Every row gives one point. Each copy is the shape, with its points in the same order, turned, moved and blurred by noise. Say if it was mirrored as well.
In the rows, zero is written as 128.

Shape (7 x 3):
[[135 220 135]
 [104 188 116]
 [ 89 158 147]
 [123  79 112]
 [123 176 190]
 [ 98  94  60]
 [117  80 177]]
Copy 1:
[[123 223 133]
 [ 84 185 128]
 [113 160  93]
 [123  77 137]
 [163 180  85]
 [ 63  84 152]
 [164  81  89]]
Copy 1 is: mirrored
Copy 2:
[[107  47  78]
 [100  66 116]
 [123  88 145]
 [113 173 135]
 [175  72 104]
 [ 61 170 163]
 [184 167 140]]
Copy 2 is: mirrored
Copy 3, 7 rows:
[[232 113  93]
 [202 149  93]
 [159 131  84]
 [106 147 171]
 [173  73  81]
 [133 198 158]
 [ 81  87 141]]
Copy 3 is: mirrored
Copy 4:
[[ 84 219 153]
 [ 63 181 149]
 [ 87 155 104]
 [132  95 148]
 [116 197 103]
 [ 88  84 187]
 [155 113  92]]
Copy 4 is: mirrored

Shape (9 x 4):
[[ 92 111 121 165]
 [191 164 151  66]
 [ 83  88 115 125]
 [115 120 113 133]
 [169 103  93  44]
 [102  81 171 154]
 [ 92 140 120 174]
 [ 84 179 182 131]
 [ 81  75 167  52]]
Copy 1 (9 x 4):
[[ 91 106 126  97]
 [192 163 173 184]
 [ 94 115 174  88]
 [124 123 145 104]
 [188 177 211 107]
 [ 57 137 149 132]
 [104  89 109 112]
 [109  67 144 186]
 [ 89 129 249 132]]
Copy 1 is: mirrored
Copy 2 (9 x 4):
[[140  96 157  94]
 [127 184 111 198]
 [154  97 115  77]
 [133 112 133 113]
 [129 131  46 163]
 [190 101 161 110]
 [115 110 178  87]
 [143 196 195  96]
 [213 159  80  90]]
Copy 2 is: only turned
Copy 3 (9 x 4):
[[191 135 139 104]
 [ 67  84  79 172]
 [179 149  87  94]
 [154 138 112 113]
 [ 97 158  35 156]
 [220 106  96 123]
 [174 121 164 102]
 [139  61 128  79]
 [163 107  19  74]]
Copy 3 is: mirrored

Shape (11 x 6):
[[168  99 195  95  99  99]
 [168  42  95 105 185 127]
 [165 114 121 116  96 120]
 [ 85 144 154  83 120 133]
 [142  72 140  92 160 119]
 [177 132 153 177  94 115]
 [ 43  67 169 133  83 122]
 [115 106 127 196  98  73]
 [ 93 113 183  96 151 110]
 [166 114  15  84  82  89]
 [181 145 171  98 229 121]]
Copy 1:
[[194 109 148 154 175 178]
 [103 169  73 110 212 173]
 [148 105 138 152 174 127]
 [171 146 133 145  88 148]
 [151 158 101 125 166 193]
 [169  47 103 122 155 110]
 [134  91  97 180  69 213]
 [111  36 108  97 124 170]
 [191 146 122 121 105 185]
 [ 31 144 187 137 190 112]
 [212 180 101  55 174 142]]
Copy 1 is: mirrored
Copy 2, 11 rows:
[[145 151 167 176 101  62]
 [105 124 199 197 157 179]
 [157 105 189 137  92 127]
 [138 133  78 135 109 108]
 [121 138 153 190 138 139]
 [101 133 202  95  83  75]
 [ 78  39 103 170 101  81]
 [103  53 174  95 128  83]
 [136 139  92 154 144  94]
 [200  61 211 132  80 194]
 [124 221 151 146 181 125]]
Copy 2 is: mirrored
Copy 3, 11 rows:
[[ 97 195 145 121  94 182]
 [127 159 227 109 196 134]
 [114 119 161 108 113 174]
 [ 92 153  84  85 144 143]
 [111 186 170 114 174 140]
 [141 119 164 148  60 137]
 [159 174  64 170 158 156]
 [124 109 135 201 106 115]
 [ 84 197  99 117 147 122]
 [ 80  43 183 105 177 204]
 [ 68 198 193  66 120  76]]
Copy 3 is: only turned
Copy 4:
[[145 119 227  75  81 140]
 [ 70 140 146  37 153 118]
 [146 136 195 111 129 112]
 [180 101 129 112  78 139]
 [101 120 151  56 117 133]
 [127 187 225 148 116 146]
 [115  42 162 139 100 189]
 [ 83 138 189 186  99 138]
 [133 102 149  89  66 172]
 [134 116 173 117 172  15]
 [136 213 134  31  66 135]]
Copy 4 is: only turned

Shape (11 x 8):
[[102 195 168 106 159  64 167  91]
 [149 142  93 163 144 166 135 195]
 [114 179 130 130  64 136 148  83]
 [119 191 166 110 199 108 138  99]
 [174  83 122 168 152 156  92 135]
 [141  96 203 179 141 156  63 170]
 [157 121 111 101 155 144 114 172]
 [161 170 226 154  74 187  93  90]
 [110 130  70 105 161 103  92 137]
 [ 75 130 135 121  76 184 138  78]
 [132 101 147 112 148 122 153 160]]
Copy 1 (11 x 8):
[[139 124  80 167  48 153  82 138]
 [ 94 116  78 109 165 100 207 117]
 [ 85  82 147 132  96 180 126 102]
 [159 108  41 150  94 156 105 162]
 [161 107 124 152 211 116 177 115]
 [119 153  89 226 215 149 173 110]
 [147 151  81 109 170 129 163 105]
 [ 83 113 133 187 177 249 151 147]
 [187 109  83 113 122 112 159  66]
 [ 85  68 128 131 155 184  95  60]
 [129 159  95 135 162 102 113 109]]
Copy 1 is: mirrored
Copy 2, 11 rows:
[[ 67 137 152  60  68 148 112 106]
 [165 150 120 148 140 116  53 201]
 [141  92 151  55 145 180 128 148]
 [ 93 190 162  76  85 134  98 112]
 [173 174 139 183 163 126 126 146]
 [179 170 190 171 118  83 167 183]
 [147 167  97 129 148  87  97 156]
 [146 158 226  77 175 156 190 195]
 [172 154  69 119 103 124  98 109]
 [194  90 180  61 168 146 116 114]
 [121 127 134 140 134  81 103 133]]
Copy 2 is: only turned
Copy 3, 11 rows:
[[ 94 225 147  70 123 158 159 177]
 [165  91 126 118 170 178  41 155]
 [141 216  98 108 181 108 116 122]
 [116 199 151  97 103 153 118 208]
 [118  68  97 119 142 105  61 181]
 [ 48  88 104 155 172 120  51 200]
 [129  99 138 118 117 158  63 137]
 [ 79 210  97 137 185  61  19 171]
 [144 114 102 130 102 174 146 138]
 [145 190 119 161 183  63 123 122]
 [ 94 106 163 109 132 139 104 140]]
Copy 3 is: mirrored

Shape, 15 rows:
[[ 92 175 126 128 133 144 130 106 165]
 [161 192 106 164 183 151 142 150  94]
 [148 119 108 106  96 144 113 170 146]
 [113  99 212 138 182 154 141 112 164]
 [ 94 128 218 148 156 134 116 149 140]
 [203 109 110 147  99  91 122 108 107]
 [ 82 103 114 146 173 147 167 107  78]
 [124 149 144 152 180 103 181 133 109]
 [ 97 107 159 143 142 106 112 109  82]
 [149 110 124 100 129 140 239 199 164]
 [120 132 178 141 117 155 130 138 170]
 [ 82 239 109 161 170  97 142 150 169]
 [173 119 106 132 140 109 110 175 171]
 [ 82 104 127  98 170 120 114 124 144]
 [ 87 100 112 164  82 132 183 126 157]]
Copy 1, 15 rows:
[[ 92 107 129 153 165 124 194 133 109]
 [145 170  99  78 175 173 153 164 127]
 [115 137 104 157 101  84 145 129 134]
 [106  89 194 129 104 157 153 155  62]
 [ 99 121 214 113 125 107 155 161  76]
 [ 96 150  96 129 129 133  74  73 121]
 [132  64 160 113 179 165 112 154 150]
 [147 144 176 134 171 173 135 131 118]
 [ 77 102 181 100 156 126 107 132 126]
 [225 123 145 186  91 130 162 104 127]
 [112 109 151 145 121  97 169 135  69]
 [117 192 144 163 223 145 218 152 113]
 [119 178 102 176 107 113 122 142 115]
 [ 86 102 170 167 127 137 141 165 151]
 [148  76 135 186 174  89 135 103 108]]
Copy 1 is: only turned
Copy 2:
[[123 184 141  91 157 123 123 135 175]
 [146  94 128  98 215 104 137  95 128]
 [135 125 142 148 100 128 157 135 138]
 [164 146 166 118 165 182  33 159 156]
 [187 159 109 106 148 170  57 142 138]
 [129  74 186  88  90 148 139  77 129]
 [118 137 170  88 164  84  59 134  83]
 [161 101 147  79 165  92  72 120 147]
 [138 136 140  63 120 146  71 126  91]
 [189 100 180 173 116  56 108 165 181]
 [168 167 146 133 133 161 101 129 158]
 [131 157  73  64 182  76 118 106 211]
 [115  83 120 145 115 141 130 115 170]
 [ 97 137 131 101 129 131  74 175 137]
 [135 180 184 127  88  83  84  98 149]]
Copy 2 is: only turned
Copy 3 (15 x 9):
[[160 140 123 100 151  94  69 125 101]
 [188 141 112 167 162  88 125 187 158]
 [ 99 170 102 168 116 143 103 123 122]
 [130 109 115  45 142 126 164 154  82]
 [103 105 104  62 150 100 132 178  93]
 [113  78 153 198 120 137 139 115 150]
 [190 122 108  69 130 147 128 153 188]
 [174  98 109  96 171  91 155 148 165]
 [114  97 140  81 130 146 115 176 169]
 [142 154  21 136 165 113 177  71 121]
 [112 119  92  99 134 115 114 151  73]
 [165 151 118 103 170   7  62 137 142]
 [105 158 128 166 109  87 150 119 120]
 [124 169 151  64 126 122 118 117 147]
 [141  90  67 101  95 124  88  85 137]]
Copy 3 is: mirrored
Copy 4 (15 x 9):
[[131 105 131 130 119  67 153 167 142]
 [174 190 158 113 103 104 138 106 185]
 [141 150 118 153 122 114  94 116  87]
 [171  80 178 112 204 113 106 173 154]
 [159 103 159  68 191  88  92 150 138]
 [143 111 132 135  79 185  96  92 131]
 [155 137 156  99 161 156 201 134 136]
 [148 146 185  85 119 143 143 152 160]
 [126 109 128  68 162 147 145 110 142]
 [146 169 231 155 110 134 102 178  63]
 [161  94 153 119 148  82  91 147 108]
 [139 168 134  79  67  50 136 194 181]
 [156 161 114 148 111 138  58 153 126]
 [119 134 116 126 177 125 140 171 137]
 [163  96 149 111  96 129 153 170  55]]
Copy 4 is: only turned

Shape, 15 rows:
[[121 131 130 194 142 156 148 131 165 122 161]
 [132 145 109 101  86  93 100 101 181 111 106]
 [171 118 178 122 110 124  96 130 144 140  68]
 [143 140 164 112  81  92 129 106 123 139  73]
 [160 159 108 167 129 143 135 199 140 127 188]
 [107 142 153  70 100 144 118 116 128 124  92]
 [107 113 153 160 173 113 159 149 105  92 127]
 [151 101 162 104  62 135 108 102 131 102  98]
 [129 126 172 137 155 118 150 104 107 147 175]
 [109 147 108 201 149 133 135 158 115 156 165]
 [110  92 129 114  97 129 105 105 113 139  98]
 [153 139  88 169 130 154 198 184 180 165 159]
 [111  96 117 183 137 103 159 194 156 144 195]
 [140  96 114 147 183 115 142 100  71 113 149]
 [150 139 152 140  58 119 141 122 118 109  98]]
Copy 1, 15 rows:
[[170 141 115 152 114 115  64 125 145 164 111]
 [ 97 148 154  97  80  78 119  83 155  93 151]
 [143 124 136 107 122  58 129 168 145  62 159]
 [136 128 164 132 134  70 146 115 143  47 156]
 [147 124 189 142 114 117  69 157 127 203 132]
 [112 133 122 125 132  90 184 119 139 104 163]
 [168 148 128 122 163 145 102 137  87 119 106]
 [101 128 133 122 122  56 159 135 162  75 106]
 [128 170 125 189 149 133  99 154 121 110 137]
 [158 109 148 160 147 156  52 132 140 160 146]
 [101  99 116 130 131 115 134 122 148  73 136]
 [187  97 165 182  62 120  77 132 110 183 138]
 [131 101 149 164 118 129  34 128  76 165 112]
 [138 158 136 147 138 198 103 156 129  94 103]
 [137 119 173 138 139  68 142 114 155  92 112]]
Copy 1 is: only turned
Copy 2, 15 rows:
[[ 99 109 108 111 143 142 157 126 129  54 132]
 [145 164  86  83 139  93  82 138 146 141 104]
 [192 145  86  85 124 147 129 128  83 138 139]
 [167 140  80 101 124 138  77 117 106 169 131]
 [117  80 100 114 119 134 168 119 124  49  47]
 [129 160  98 134  88 122 116 138 102 166 123]
 [124 102 142 146 146 126 137  75  92 104 140]
 [137 159  84  95 135 132  93 165  69 152 127]
 [120 148 103 173 149 178 139  79 109  92 111]
 [116  67 114 141 142 168 161 116 159  72 114]
 [149 150 123 147 128 148  95 161 113 139 145]
 [119  95 115 104  69 142 142 125 151   7  85]
 [145  81 106 166 148 111 140 118 134  16 101]
 [128 129 181 163 172 175 126  88 108 102 101]
 [127 120  76 102 125 153  76 134  84 138 116]]
Copy 2 is: mirrored

Shape:
[[149 136 127 136 115 118 162 139 107 105 117 100]
 [143 101 113 123 161 121 155 121 245 118  97  97]
 [ 87 144 132 103 137 110 118  97 137 160 151 104]
 [120  85 156 139 158  99 117 137 118 163 142 104]
 [148 123 119 111 134 159 151 102 117  69  99 117]
 [110 142 134  60  64 180 107 100 109  38 121  98]
 [125 127 174 147 110 122 106 142 121 125 124 117]
 [154 147 113 144 115 102 109 112 155 157 189 167]
 [140  69 115 127 111 135 134 115 115 168 127 124]
 [138 143 178 115  96  94 117  91 124  91 126  95]
 [126 142 118 130  72  97 155 155 117 130 134 142]
 [124 141 143 108 143 102 132 110 136 184 100 150]
 [147  54 162 137 148 149 182 127 112 177 180 169]
 [142 132 111   7 128 111 123 158 116 155 101 147]
 [126 147 109  58 153 137 113 119 137 140 134 169]
 [118 104 130 115 134 182 132 108 148 179 147 110]
 [ 57 138 109 108 129  95 104 104 125 173 119 156]]
Copy 1, 17 rows:
[[120 157 163 136 140 136 128 117 114 114 125  96]
 [178 132 168 226 120  93 104  82 108 148  98 171]
 [156 136 135 158 161 171 168 136 170 152  96 160]
 [188 150  95 118 138 155 147  86 130 131  98 142]
 [125 165 179 163 135 141 144 108 133  90 165 136]
 [ 99 189 229 149 196 196 136 138 128 111 170 166]
 [148 145 141 105 157 152 155 120  90 141 137 134]
 [142 130  71 178 141 147 141 158 126 186 150 123]
 [150 163 112 132 152 139 106  93 165 144 136 126]
 [130 171 151 158 202 148 177 129  93 121 123 138]
 [ 80 140 128 126 154 136 115 137 121 156 119 108]
 [139 156 121 138 125 109 180 115 158 168 113 156]
 [129 149  73 144 101 179 131  31 146 172 143 105]
 [ 97 236 152 135 108 132 126 152 167 165 103 181]
 [131 180 135 172  97 156 156 146 160 162 139 182]
 [182 143 152 152 127 172 129  83 177 176 139 141]
 [132 119 109 126 152 133 159 156 189 153 113 201]]
Copy 1 is: mirrored
Copy 2, 17 rows:
[[156 135 123 128 162 133 167 144 140 103 135 109]
 [137 154  84 129 150 132 127  51  67 102 186 162]
 [124 138 178 140 115 126 151 106 129 169 145 143]
 [124 121 183 122 139 164 128 145 115 121 147 179]
 [172 136  93 111 185 131 132 125 140 152 130  96]
 [161 137  77 137 150 144 165 161 133 234 163  53]
 [121 133 149 158 142 154 126 172 105 127 133 122]
 [ 86 102 127 134  69 158 127  99 132 120  99 131]
 [ 97  95 150  78 159 157 139 128 114 130 143 132]
 [180 150 148 145 117 163 138 137 105 148 138  76]
 [ 99 123 130 147 145 157 172 137 165 104 137  95]
 [106 121 178 140 137 117 100  94 136 119 155 114]
 [ 77 153 153  49 150 179 104 138 151 113 113 169]
 [127  94 135 114 119 117  96 121 194 149 230 103]
 [112 108 124 127 117 114  92  89 176 169 166 128]
 [ 83 136 139  87 136 108 133 125  99 163 141 153]
 [ 89  93 193 172 140 134 135  78 145 173 145 134]]
Copy 2 is: mirrored
Copy 3, 17 rows:
[[116 146 121 165 114 120 154 118 143  96 123  96]
 [103 151 160 189 133  42 187  96 170 137 160 194]
 [117 133 128 121 184 120 148 133 116 119 108 177]
 [125 160 143 137 157 120 128 123 167 168  87 143]
 [118 154 131 146  85  78 166  99  91 113 140 110]
 [167  91 122 142 114  76 182  67  37  84 109 101]
 [137 111 139 143 144 117 117  99 151 135 117 109]
 [107  73 145 114 119 140 156 170 157 142 132 170]
 [152 152 112 108 106  95 155 128 174 130  91 146]
 [ 87  95 128 152 140 114 135  70 110 111  98 115]
 [145  96 115 169 113 130 129 150 157  82 111 131]
 [112 150 147 116 132 113  98 129 144 103 121 188]
 [122 152 162  95 105  64 133 195 186 154  66 118]
 [173 159 190 141  89 136 130 117 102  73  85 205]
 [148 133 174 115 105 111 137 144  90 115 129 191]
 [151 150 146  87 157  70 174 135 150 129 119 154]
 [149 129  91 123 159 120 101 153 108 128 109 202]]
Copy 3 is: mirrored
Copy 4 (17 x 12):
[[123 108 102  80 153 119 155 133 111 121 121 111]
 [174 157  86 133  82 131 195 139 105  32 138 113]
 [182 126 142 158 140 136 134 143  86 138 151 108]
 [120 102  99 182 159 125 122 139 104 102 144 130]
 [144 124 114  74 131 139 165 185 143 117  90 129]
 [166  68 182  63 120 151 192 218 149 162 129 103]
 [133  75 138 146 159  97 156 139 125 112 130 105]
 [186 128 125 161 141  99 168  74 132 149 142 160]
 [109 146 114 154 160 130 151 146 152 122 162 130]
 [174  74 114 122 180 121 189 159 109 134 122  89]
 [136 103 131  94 148 133 158  80 134 144 153 102]
 [156 154 154 155 174 142 140 108 108  96 115 108]
 [ 69 149  93 204 128 139 155 115 141 152 103 145]
 [132 131 197 111 172 220 169 123  96 102 139 158]
 [175 139 183 135 129 171 153 132 119 118 109 163]
 [122 162 149 167 112 110 151 168 112 126 148 134]
 [185 135 171 162 154 155  92 118 133 117 156  99]]
Copy 4 is: only turned

Shape (17 x 12):
[[118 145 138 135 133 118 122 102 103 116 133 127]
 [152  56 114 135 131 122 127 124  96 123 141 130]
 [151 135 172 103 126 131 143 113 120 132 130 122]
 [106 150 137 127 138 114 118 140 124 118 156 116]
 [121 150 115 116  95 137 146 134 108 124 110 126]
 [134 137 108 119 112 109 139  99 148 114 149 149]
 [  7 135 156 136 118 111  68 134 115 126 126 120]
 [142 150 118 116 139 116 127 139 124 129 132 154]
 [141  77 117 113 129 177 136 105 125 150 110 111]
 [152 134 108 126 105 152 103 129 121 103 155 118]
 [139 134 127 135 132 121 123  96 111 135 145 153]
 [131 147 116 145 129 111 134 125 126 141 143 114]
 [128 118 121 122 137 149 124 110 107 142 139 152]
 [134 147 131 114 141 112 110 116 120 121 116 112]
 [147 122 107  99  97 124 137 120 100 145 154 127]
 [152 123 148 135  88 116  94 132 112 138 137 128]
 [151 137 138 140 130 145 136 134 124 117 137 129]]
Copy 1:
[[120 140 140 138 143 145 123 112 124 130 108 148]
 [147 139 153 121 187  89 156 151 106 123 137 137]
 [121 112 109 145 163 126  99 105 114 112 140 137]
 [119 158 107 135 140 133 125 123 140 128  92 119]
 [129 139 138 105 142 133  91 115 159 136 146 128]
 [114 130 141 115 118 120 147  95 128 118 134 113]
 [168 170 117 139  99 173  92 157 108 187  55 111]
 [105 153 124 149 138 122 136 114 150 131 144 122]
 [196 102 141 140 173 101 131 122 139 121 151 131]
 [141 136 109  99 141 134 153 130 158 110 133 152]
 [125 145 148 141 149 144 144 105 119 117 137 136]
 [121 147 142 138 140 130 123 118 150  94 108 124]
 [151 141 141 147 161 139 143 109 134 132 142 128]
 [122 139 121 151 130 117 112 118 142 127 116 157]
 [144 161 133 104 161 114 122 101 131  99 152 129]
 [132 147 118 121 135 144 121 161 113  96 148 139]
 [117 117 120 134 161 134 134 126 153 116 133 128]]
Copy 1 is: only turned
Copy 2 (17 x 12):
[[145 116 140 146 138 137 109 121 124 111 140 147]
 [126 188 135 146 104 137 110  98 114 143 171 118]
 [146 139 161 131 142 130 105 121 140 148 100 130]
 [158 127 109 152 159 131 125 136 121 107 122 132]
 [132 115 142  97 150 153 126 123 114 127 127 112]
 [161 104 139 145 105 143 118 136 120 143 136  99]
 [151 127  95 119 148 128 131 211 117  59 147 199]
 [138 121 151 151 140 133 144 125 122 116 125 102]
 [107 161 148  98 115  81 112 125 115 166 150 121]
 [120 118 121 140 160 137 112 125 122 156 160 108]
 [150 110 154 155 124 134 129 116 126 138 150 138]
 [161 117 122 133 141 118 133 110 135 115 139 113]
 [134 138 154 146 128 117 137 127 108 141 146 138]
 [135 124 152 142 150 119 107 129 140 103 132 119]
 [165 145 155 117 146 145 127 115 115 155 153 100]
 [137 145 136 130 151 154 131 136 171 141 154 136]
 [123 128 127 145 147 128 124 107 133 145 116 119]]
Copy 2 is: mirrored
